Rows are points. The points of each table are mixes of a few directions, plus a little noise. How many directions does each table use, and how many do they share? Where both have some left over, give the other angles between the two spaces (their principal angles), to ten degrees, smallest first.

First (7 x 3):
[[-34 -33 -45]
 [-31 -16  30]
 [ 57  40  -2]
 [ -7   7  60]
 [ -2  -2   5]
 [ 50  33  -7]
 [-31 -30 -42]]
Second (4 x 3):
[[ 28  25  28]
 [-53 -48 -53]
 [ -4  -3  -4]
 [ 30  26  30]]
Directions: first 2, second 1, shared 1

First (7 x 6):
[[-36   6  41 -19 -35  30]
 [ 34   5 -24  17  22 -26]
 [ 18 -22 -46  -8  33 -26]
 [-18  13  34   1 -26  22]
 [ -4 -11 -11  -9   6  -2]
 [ 31  12  -9 -26  -1 -39]
 [-24  -3  15  45   0  43]]
Second (9 x 6):
[[-12 -34 -13   5  13  47]
 [  4 -15 -47 -16   0  40]
 [ -1  18  -4  22  -7  12]
 [ 10  35 -25 -33 -30 -12]
 [ -9  -5  36  -7   1 -21]
 [  8 -34  -7  23  34   7]
 [ 13  53   1 -14 -30 -42]
 [ -4  -1  60  22  13 -49]
 [ -8 -18   0  -2   5  20]]
Directions: first 3, second 4, shared 2; angles 30

First (8 x 9):
[[  6  11  -7  -6  -8   3   3   9   4]
 [  2 -31  10 -21  22 -20   2   7 -15]
 [ -9 -26  14   7  19 -10  -5 -14 -10]
 [ -7   2   3  17   0   6  -4 -13   3]
 [-13  56 -15  60 -39  44 -10 -30  29]
 [ -1 -21   9  -8  15 -12  -1   0 -10]
 [  3  13  -6   0  -9   6   1   4   5]
 [ 20  -3  -8 -48   0 -16  12  37  -7]]
Second (7 x 9):
[[ 32 -20  15  32 -30  21  -8  -7  -6]
 [  9  -7 -12  58  -8 -14   5   2  15]
 [-13  -9  14 -24   6 -13   2  21   9]
 [ 21  -8 -12  32  -5   0  -7   3  14]
 [-34  18   3 -28  12  -7  14  -8 -17]
 [-14  26  -6 -50  14  17  -1 -22 -25]
 [ -1  -1  -2 -19  10  -4  -5  11   9]]
Directions: first 2, second 4, shared 0; angles 40, 70

First (9 x 14):
[[-12 -35   8  27   4 -24   8  10  17 -19  12 -26 -21 -28]
 [ 32 -14 -38  -2  38   1  12 -12   2   1  13  -6  -8 -35]
 [ -8  11 -21  12  12 -13  11 -25 -13   7   4  -3   5 -10]
 [ 32  34 -32 -45  14  28 -13   0 -24  31 -13  17  33  29]
 [-12   7  26   1 -36   4  -9  -7  29 -23 -40  27   0  30]
 [-10   4  11   1  13 -11  -9   9   3 -17   6  -5 -20   8]
 [ 16  12  18 -20  -3  30  -6  10  -9   8  14  19  -4  11]
 [-25  -6  24  20 -37  -4   7  -3   2   3  -6   1   9   2]
 [-12 -14   4   7  -3 -12   0  18  -8   8  10 -24   5  -6]]
Second (9 x 14):
[[ 18 -22 -18  16 -11   1  15 -27  26   6  -1  -8  -9 -32]
 [-10  13  11  -9   7  -1  -8  14 -14  -5   0   6   4  18]
 [-19  23  17 -18   6  -2 -17  29 -28   3   4  -1  11  33]
 [  8  -9   7  15  23   2  19 -21  22 -57 -18  49 -21 -20]
 [ -1   0  -7  -4 -14   0  -7   6  -6  32  10 -29   9   4]
 [ 14 -19 -24   8 -26   1   3 -14  13  43  11 -41   4 -21]
 [ -2   5  18   5  29   1  10  -6   6 -60 -18  54 -16  -1]
 [-11  13   9 -11   2  -1 -11  18 -17   6   3  -4   8  21]
 [  3  -6 -11  -1 -16   0  -3   1  -1  32   9 -29   7  -2]]
Directions: first 6, second 2, shared 1; angles 40

First (9 x 20):
[[ 13  16 -16   7  19  20 -11   6   5   9 -31 -34  17   3 -17   7  -1 -10
   15   5]
 [ 11  29 -24   3   2  26 -29 -11   1   0 -24 -43  21  -7 -16  22  -8  -6
    9   5]
 [  1  -4   2   2   7  -1   6   6   2   4  -4   1   0   4  -1  -5   3  -2
    3   0]
 [ -2 -22  15   2  16 -15  26  20   4  10   1  22 -10  12   4 -22  10  -2
    3  -1]
 [ -7  -9   9  -3 -10 -11   7  -3  -3  -5  16  19  -9  -1   9  -4   1   5
   -8  -3]
 [-20   2   6 -16 -60 -15 -18 -42 -15 -32  55  31 -16 -23  26  19 -13  22
  -33  -7]
 [ -5 -17  13  -1   4 -14  18  10   1   3  10  22 -11   6   7 -14   6   2
   -2  -2]
 [ -1 -12   8   2  10  -7  14  12   2   6  -1  11  -5   7   1 -12   5  -2
    3  -1]
 [  9  15 -14   4  11  17 -13   1   3   5 -22 -28  14   0 -13   9  -2  -7
   10   4]]
Second (8 x 20):
[[  1  20 -14  -3 -17  13 -25 -21  -4 -10   2 -19   9 -12  -2  20  -9   3
   -5   1]
 [  0   6  -4  -1  -5   4  -7  -6  -1  -3   0  -6   3  -4  -1   6  -3   1
   -1   0]
 [ -1 -22  15   3  19 -14  28  23   4  11  -2  21 -10  13   2 -23  10  -4
    5  -1]
 [  1  20 -14  -3 -18  13 -26 -21  -4 -11   2 -19   9 -12  -2  21 -10   3
   -5   1]
 [ -2 -32  22   5  28 -20  40  33   7  17  -2  30 -14  19   3 -33  15  -5
    7  -2]
 [ -1 -13   9   2  12  -8  17  14   3   7  -1  12  -6   8   1 -14   6  -2
    3  -1]
 [ -1 -15  10   2  13 -10  19  16   3   8  -1  14  -7   9   2 -16   7  -2
    4  -1]
 [  2  37 -25  -5 -32  23 -46 -38  -7 -19   3 -34  16 -22  -4  38 -17   6
   -9   2]]
Directions: first 2, second 1, shared 1

First (11 x 32):
[[ -4 -11  -2 -23 -10 -11 -12 -19   6 -14  34  -6  -2  -5   3  21  16 -25
    8  -9 -10   1   9  10   7  -8 -12  -7  -1   6 -12   3]
 [ -6   7  -9   3   9  -3   5  -1  -8   5 -13   6  10   0   7 -26 -14  20
  -16  -1  -3   4  -7   8   1   5  13   5  -1  -3  -7   9]
 [-14  10  -8 -27   6 -23 -37 -25  -9   8  10   1   4  16  -2  -3   1 -14
   -5  -7 -25   5  20   2  13 -13  -3   1  -9   6 -23  22]
 [  8  -3  -9 -35 -15 -14  -9 -11  16  -7   5 -13  -3  14   9   3  30 -18
    0 -23 -10  13  -5  14  41 -48  32 -12  12  11 -13 -27]
 [ 23   4  -8  25  16  11  29  54 -24  15 -35   0  25  -5 -13 -15  -6  36
  -12  10   5   7  22 -26  -3   4  13  16  -9 -27  40  -9]
 [-31   7  26   5  -6  -4 -39 -45  16 -13  36  10 -32   4 -12  21   8 -35
   11   3  -1 -36  10  11 -13  17 -48 -10   4  14 -24  34]
 [  2 -11   1  -8 -16   5  11 -15  20 -10   6  -6 -13  -4  19   6  -1  -9
   11  -5  11   9 -40  15   0  -3  13 -11  12  16 -12 -21]
 [  7   2  34  48  -8  37  20  16  21   4 -26   3 -34   1  -8  18 -14   2
   26  25  42 -18 -38 -20 -36  28 -15  -5  14   8  25 -22]
 [  8  -4 -26  -8  10  -9  24  22 -17  -5  -1  -2  33 -15   8 -27   6  27
  -28 -13 -13  10  18  14  19 -11  23   8  -5 -20   6   1]
 [  3   8  14  11  -2   3  -9   9   6  -2  -2   0 -11   7 -18  11  21  -8
    2  -1   4 -19  22  -8   9 -11  -9  -3   5  -5  13  -2]
 [  5  -8 -13   9  16   6  17  16 -28  18 -14   4  22 -11   7  -8 -46  25
    4  22   0  24 -12 -21 -39  40  -6  16 -21  -8  10  12]]
Second (8 x 32):
[[-28  14   2 -42 -11 -27 -38 -26  -6  21  16  21  -5  -6 -11  -5 -10 -16
    0  -2 -23  18  13   2  21  -1  -6   4  -2  10 -14   6]
 [ 36 -16  -2  50  14  32  43  32   7 -23 -22 -26   7  10  11   8  12  18
    2   3  26 -20 -13  -6 -25   0   7  -4   1 -12  18  -8]
 [ -9   8  -4 -39  -4 -24 -36 -14 -11  20   7   5   2  10 -10   8  -4 -19
    8  -1 -23  22  18 -14  15 -13  -1   4  -9   8  -8   2]
 [ 29 -29 -15  37  11  25  53  17   9 -43   7 -29  17  -7  28   2  18  17
   -8  -9  19 -21 -18  22 -21   3   7  -8   2 -12  -1   2]
 [-17   1   6  10  -5   5  14  -8   8 -10  10  13  -7 -21   6 -17  -4  10
  -12  -2   9 -13 -14  24   0  17  -4  -2  11  -1  -6   5]
 [ -9  11  20  36  -2  20  18  10  11   0 -18  15 -18 -11  -6 -16  -9  18
   -6   9  25 -21 -17   6  -9  21  -4   0  15  -3  13  -4]
 [-24   8  -9 -60 -10 -37 -46 -31 -12  20  26  13   4  -1  -7   3  -6 -25
    3  -7 -35  28  21   0  25 -12  -3   4 -10  12 -21   8]
 [ 22   4   3   8   8   6  -9  20  -6  15 -26 -12   1  27 -12  17   2  -3
   15   9   2   6  10 -34  -6 -15   5   3  -8  -1  17 -11]]
Directions: first 6, second 3, shared 2; angles 50

First (10 x 32):
[[ -9   9  -3   3  -6 -14  -6   7  -6   1  -4  -9  -5   9   3  -5  13  16
    2   5   6  -4 -17 -11  10   4  -3  -6   7   4 -13   8]
 [  4  34  -7 -24  11 -14 -18   0 -29  18   6 -17 -23  18  21 -23  10 -21
   17  10  -2 -37 -19 -23  16  16   6 -15  27  -7 -32   2]
 [  7   1   0  -3   5  15   5 -11  -5   0   5  -4  -7   4  16   5  -9 -22
   -2 -10   5 -13   9  -1   1   9   7   7   6   1   4 -11]
 [ -4  -7  -3   9 -10   3  -3  -2   2  -4  -1 -12  -2   2   9   7   9   5
   -7  -1   3   1  -7   1  -2  -5   7   1   2   4  -2  -2]
 [-11  -5 -10  16 -26  -3 -19  -2  -6  -4  -1 -41 -13  13  29   9  31  14
  -11   5   8  -6 -31  -7   2 -10  19  -7  15   9 -20  -1]
 [ -3  10   2   0   3  -4   9   1  -5   0  -4   4  -6   8   2  -2  -4   6
    1  -7  12  -7  -1 -12  12  16  -8   4   4   4   0   2]
 [  4 -11   9   3   9  10  20  -1  15  -7  -3  28  15 -13 -22   7 -22   1
   -3 -10   1  17  26  12  -6   2 -12  13 -18   0  26  -2]
 [ -8 -16  10   8   0 -16  12  20  26  -6 -10  37  31 -22 -53  -2  -8  39
    2  10 -11  42  12  18 -11 -16 -24   0 -31  -2  20  18]
 [  5  -6   1   0   2  10   5  -5   3  -2   2   3   2  -4   2   5  -7 -10
   -3  -5   0   0   9   6  -5   0   3   5  -3  -1   8  -6]
 [ 14 -10   2 -12  11  14  -4  -5   5   5   9  12  10 -16  -9  -1 -12 -27
    4   5 -21   5  19  19 -18 -14   6  -2  -9 -12  10  -8]]
Second (10 x 32):
[[ 14   7 -10   5   9  13   8  13  11   6  -9   3   7 -19   2   2  15  -5
   -1  14  13 -14  -2  14 -14   6   4  -9  -1   4   0   7]
 [ -2 -29   6   4  -4  -6 -10 -15 -12  -7  -4 -12   0   7  18  -3 -10  -4
    5 -27  14  14  20 -28  25   2  -5  18  -2  -2   9  -3]
 [ 12   2 -11  12   9  23  15   8  11   8  -7   0  13 -19  14   3  10 -19
   -3 -11  21  -6  -2   8 -12   2   0  -2  -9   4   2  -1]
 [ -8  -5   9  -8  -6 -18 -10  -9 -10  -9   6  -2  -9  15  -7   0  -9  14
    3   5 -13   5   2  -9  13  -1  -1   7   8  -5   1   1]
 [ -8 -12   5   0  -8  -4  -8  -7  -7   2  -2  -4  -4   8   6  -8  -8  -4
    3 -20   1  14  11 -16  10  -2  -2   0  -6   3  -1  -6]
 [-14  26   0  -4 -11   7   5  14   8  19   3  13  -4   3 -15 -13   0  -8
   -3  -6 -20   9 -13  15 -27 -11   4 -34 -16  10 -18 -12]
 [-17  -1   5   1  -9   2   1  -9  -6   3  10  -1  -1  15   4  -4 -15 -12
   -1 -32  -9  19  -4  -9   3 -12  -5   1 -11   0  -3 -15]
 [ 32  -6 -11   8  34   3  18 -10   3 -35  12  -9  16 -16  11  43  13  17
   -6  46  22 -44 -17  17  17  16  -4  60  36 -26  30  28]
 [  0  10  -1  -4  -3   0  -2  10   5   9  -6   6  -3  -4  -9  -8   6   2
    1  10  -5  -1   0   7 -13   1   4 -19  -4   6  -8   0]
 [-10   9   8 -14 -12 -21 -16   5  -4   4  -2   7 -15  11 -22 -13  -1  19
    4  21 -24   4   3   0  -4  -1   6 -21   3   5 -12   2]]
Directions: first 4, second 4, shared 0; angles 40, 70, 90, 90

First (9 x 32):
[[ 16   0  -5   3   3   8  -4   3  20   3 -18   6   4   2   3   3  -1  16
    4  -5   5   6 -12  -8  -3   7 -12 -13   0  -5   0 -14]
 [ -1  -9  -3   0  -1 -21  24 -20 -22  11  22 -10   4   6  -4  11  19  -8
   -3  24  -3  -6  -3   3 -10 -16   6   1   5  11   1   7]
 [ 60   5 -21  -8   8  -3  23 -22  -9  14 -19  19  19  12  12  24  18  21
   14  16  13  -7 -10 -13 -14 -17 -18   2  -1  -1  -2  -1]
 [-59  -1  20  15  -8  10 -26  28  22 -12  12 -19 -18 -15  -4 -24 -18 -14
   -9 -16 -10  13   5  10  15  17   7 -10  -4  -4  -1  -8]
 [-40  -9  13   6  -3   7 -28  15  24 -16   1  -7 -12  -4 -18 -25 -20 -10
  -16 -23 -12   8   4   6  13  29  13 -12   3  -3   7  -9]
 [-14  33  28  -2 -17  30 -20  57   0   1  -6  -4 -22 -31  33  -4 -36   2
   16 -21  15  10  12   6  -2   4  -7  23  -2   0 -11  14]
 [ 41 -15  -4  -7  -4 -35  44 -29 -17  37   5  -5   9  16  -3  33  20  14
   -3  38  14  -5 -25  -6 -41  -3   3 -16  25  29  10   1]
 [-42   0   0  16  -1  -5   4  -1  -9  -6  32 -21  -2  -6   5  -4  19 -20
    2  15 -10   4   5   7  14 -25  -1   4 -15  -7  -9  -1]
 [ 40  -3 -29 -24  21  12 -17 -30  -8 -32 -26  42  19  20 -23 -16  -1  -1
   -6 -28 -12 -21  23  -5  27   4   8  21 -10 -21   5  10]]
Second (9 x 32):
[[-25   7   7   7  -5 -10  17  14   9  11   4 -27 -20  -5  19   6   2   4
   11  10  18  25  -3  -2  -5  -3   0 -15 -14   9 -12  -8]
 [-19 -11   7   1  -5 -17   9  -9 -20   2  27 -12   0   2 -14  -1   6 -17
  -13  12 -10  -9   3  10  -4  -3  15   4  12  12   6  11]
 [-14  15 -14  -6  12  16 -12   9  19 -25 -25   3 -13   2  10 -17  -7   6
   16 -27  11  18  22  -8  33   2   2   2 -37 -20 -16  -8]
 [  4  29   2   2  -2  24  -5  26  -3  -1  -8   2  -5 -17  33   4  -6   6
   24  -6  12   7   9  -4   8 -21 -20  20 -20 -13 -17   5]
 [ 35 -36  -7  11   2 -17   6 -39   3  18  10  13  36  18 -35  14  25   5
  -25  28 -26 -26 -37  -2 -27   4  -8 -23  39   8  26 -13]
 [ -3  12  14  -6  -7  15 -17  29  10  -3 -14   3 -15 -10   7  -7 -30   5
    2 -22   9   6   8   2  -2  22   4   5   4   3  -2   4]
 [ 22  -7  -5 -23   0 -30  32 -24 -30   9   4   1  -4  16 -10  12   4  -2
   -5  12  11  -6   8   2 -16   5  23   5  11  22   4  20]
 [-27  30   1  -7   2  21 -14  26  -9 -25  -3  -2 -18 -15  24 -16 -14 -10
   19 -24   8  10  35   3  31 -14   2  30 -33 -17 -20  15]
 [ 29 -37  -6  23   2  -1 -16 -30  20  11   6  19  41  10 -38   5  22   4
  -28  18 -37 -27 -43  -2 -17   8 -19 -28  38  -6  27 -23]]
Directions: first 5, second 6, shared 5

First (8 x 32):
[[-13  -5  -7   0  -6   2 -14  -4   4  -1  -9  -8  -7 -19   1  -9 -12 -11
    8  -5  13 -27  10   4   8 -15  -3  -6   7 -18  -1  -2]
 [-36 -17  -5   5  -6   9 -20 -10   3  -4 -14   0 -16 -28  -5 -27 -10 -26
   14  -5  23 -48   7   0   3 -34   6 -14   1 -23 -25   8]
 [ 14   5   8   0   6  -2  15   4  -5   1  10   8   8  20  -1  10  13  11
   -9   6 -14  29 -11  -5  -8  16   3   7  -8  19   1   2]
 [ 18   5  17   2  13  -1  28   5 -10   1  17  20  12  37  -4  13  27  17
  -15  13 -25  52 -24 -11 -19  25  10  11 -19  36  -7   8]
 [ 19   7  13   0  11  -2  23   6  -8   1  15  15  12  32  -2  14  21  17
  -13  10 -22  45 -18  -8 -14  24   6  10 -14  30  -1   4]
 [-31 -12 -15   1 -12   5 -29  -9   9  -3 -19 -14 -17 -40   0 -23 -24 -25
   18 -11  29 -60  20   7  15 -35  -4 -14  14 -37  -7  -2]
 [ 15  11 -15  -6  -9  -8 -11   4   8   3  -5 -23   2 -14  10  13 -20   7
    3  -9   6 -11  20  13  19   5 -17   1  20 -18  33 -17]
 [ 13   6   3  -1   3  -3   8   4  -2   1   6   2   7  12   2  10   5  10
   -6   2  -9  19  -4  -1  -2  13  -1   5  -2  10   8  -2]]
Second (11 x 32):
[[-39 -24  -5  17  16  11  -1  46 -12  16 -22  -8 -13 -21 -20  -4 -12 -32
   -2 -12  15  -9 -18  20 -22 -19  -8 -16 -22  -2   3 -21]
 [-13  -3  -1  -4  15  -1   8 -30  -2 -10 -13   9   2  16 -24  -2  10  27
   13  13  16  14   9   0 -14 -16  22  -2 -22   7 -26  19]
 [  7  11  -1  -4 -14  -4   9  -2   2  -2   0   3  15   2  14   9   4  16
    2   6   2  16   6  -7  12  -4   6  -8  14  15  26 -18]
 [ -9   2  12  14  -8 -19  13  25   2  21 -11   5   0 -27   9  -2  26 -24
  -22  18  28 -11 -13  -8   9 -22  -4 -12   8  13  21 -10]
 [ 29  14  16  -1 -13 -24  15 -18   9   0  15  11   4   3  24   4  38  -9
  -22  20   7   9 -11 -22  18   4   7   8  10  22  -7  20]
 [ -5   8 -11  -8 -10  10  -2   0  -2  -6  -6  -3  16   4   3   7 -20  32
   18  -6  -6  12  19   4   5  -3   3 -11  14   0  33 -29]
 [ -6 -19 -15  -4   8  25   1  15 -12 -14   3  -8  -2  20  -4  12 -25  -8
   14 -29 -23  32 -15  17 -19  12   5  -3 -22  13 -11 -19]
 [ 29  29  10  -6 -24 -18 -12 -16  16   7  15   1   8 -15  25  -7   5  15
   -9  15  -6 -34  24 -19  34  13 -18  11  47 -23  31   7]
 [-13 -17 -14  -4  23  28 -26  -3  -7 -10   2 -13 -17  12 -29  -9 -41   1
   21 -28 -26 -16   7  22 -23  19 -10  13 -20 -36 -32  12]
 [ -1   1  -1  -4   5  -1   4 -19   0  -8  -3   5   3  11  -8   1   5  17
    7   6   5  10   6  -2  -4  -4  12   1  -8   5 -12  10]
 [ 21  -1  11   5   1  -8  -9   2   6   5  20  -2 -17  -5  11  -8  10 -36
  -20  -3 -12 -23 -16  -6   5  21 -16  19   3 -12 -25  27]]
Directions: first 2, second 5, shared 0; angles 30, 40
